Each point is reached from the start by the listed moves, each made once or not at all, plus a little noise. Say if it took an odd or an even number of moves. Then give how often each move was made.

Moves:
(1): [34 40  8]
(2): [  0  38 -40]
(3): [-23   7  21]
Start: [-18   3   2]
Points:
[16 39 13] -> odd (1, 0, 0)
[-14   4  -4] -> even (0, 0, 0)
[-43  10  30] -> odd (0, 0, 1)
[-14  40 -37] -> odd (0, 1, 0)
[-5 91 -8] -> odd (1, 1, 1)

Moves:
(1): [  7  44  -8 -33 -50 -40  43]
(2): [-17   9 -51  -3 -56  20 -13]
(3): [-15  26  23  20   3  41  18]
(4): [ -7  -2  -5  37 -25   9  29]
(5): [  3  17 -10  16  21 -18 -13]
(6): [36 23 13  7 23 21  6]
Start: [-18 -17 -10   6  -2 -15  -8]
Points:
[-35 -12 -64   4 -55   7 -19] -> odd (0, 1, 0, 0, 0, 0)
[-27  26  -2  46  21   7  -3] -> even (0, 0, 1, 0, 1, 0)
[-12   0 -25  21  15 -35 -17] -> odd (0, 0, 0, 0, 1, 0)
[  0   9 -48  14 -31  25 -16] -> even (0, 1, 0, 0, 0, 1)
[-10  84 -31  -3 -79  36  45] -> even (1, 1, 1, 0, 0, 1)
[-13  45 -35  25 -55 -66  52] -> odd (1, 0, 0, 1, 1, 0)

Moves:
(1): [ 25  -6  -9   3  -6  46 -28  43  -6]
(2): [-1 -7 30 -4 39 -7 19 -7 52]
(3): [  2  19  34 -29  24 -39  -9  12 -48]
(4): [ 34  11  -4  49  -1 -18   7  37 -15]
(5): [-30  -1  -3 -18   1 -15   9   2 -14]
(6): [-17 -11  36  21 -27   2  -5 -11 -42]
(7): [  3 -38  24  -4  12 -18 -39  14  16]
(8): [-20   0  21   9 -28 -20 -15   8   1]
(9): [-29  -1  -9  14   6  42 -45 -32 -14]
Start: [ -3  -9  11  -8 -12  -5  35 -10  15]
Points:
[ 20 -26  96  31   1 -82 -13  43 -73] -> even (0, 0, 1, 1, 0, 1, 1, 0, 0)
[ -6   5  72 -41  50 -50  46  -6  20] -> even (0, 1, 1, 0, 0, 0, 0, 0, 0)
[-28 -46  27   3  10  23 -52 -30  18] -> even (0, 0, 0, 0, 0, 0, 1, 0, 1)
[ 16 -23  81  70 -36   2  14  63   6] -> odd (1, 1, 0, 1, 0, 1, 0, 1, 0)

Moves:
(1): [  5   2   5  -9 -29 -25 -22 -34 -21 -20 -23 -15 -28  15 -24]
(2): [ 25  22   8   1   5   7  -1 -23 -19   9   3 -24 -18 -23   2]
(3): [ 13  16  34   4   6 -16  14  -8 -22  32 -15  -2  -4   0 -18]
(4): [ 18  19   5  12   4 -11  -8 -26  12  -2  17  33  20  -1  14]
(5): [ -8 -11   0  31  23 -12 -11  -5  -1 -14 -15 -34 -26 -12   6]
(6): [ -2  16  12  21 -11  -1  -8  -3  22 -19  -1 -15   9  -8 -26]
(7): [ 42 -13  34 -23  13  -5   9   2  15   8  27   3  -8  28 -35]
(8): [  2 -11   1 -11 -27 -27  13  -2  -5   5  18 -22  12  -1   3]
(9): [  1  16  -6   0 -15   3  -4  -7   7  13 -38 -14 -18 -17  33]
(10): [ 18  -1  12  11  26 -15  -5  18  -1  31   5   1  12   7  -4]
(11): [ 21 -23  32  27  15  30 -18  -8  -3  25 -14  15 -19 -11  36]
(12): [ -8   5 -31   3  29 -10  -6  58  20 -30   6   3  -3  -7   6]
Start: [-15   8   7  26 -26   1  -9 -20 -18  13  -2 -17   2  10  18]
Points:
[  1  43   5  34 -34   0 -23 -58  -1  24 -26   1   4  -7  64] -> even (0, 0, 0, 1, 0, 0, 0, 0, 1, 0, 0, 0)
[ 19 -27  51  96  36   3 -45 -15 -25  60 -23 -35 -30  -5  56] -> odd (0, 0, 0, 0, 1, 0, 0, 0, 0, 1, 1, 0)
[ 45  79  73  56 -46 -46 -27 -78 -54  61 -73 -81 -47 -20 -20] -> even (1, 1, 1, 0, 0, 1, 0, 0, 1, 1, 0, 0)
[ 13   4  38  47 -58   5 -51 -67 -31  30 -80 -26 -65  -5  61] -> odd (1, 0, 0, 0, 0, 0, 0, 0, 1, 0, 1, 0)
[ 23  20  32 121  16 -41 -57   4  36  21 -28 -50 -13 -37  85] -> even (0, 0, 0, 1, 1, 1, 0, 1, 1, 1, 1, 1)
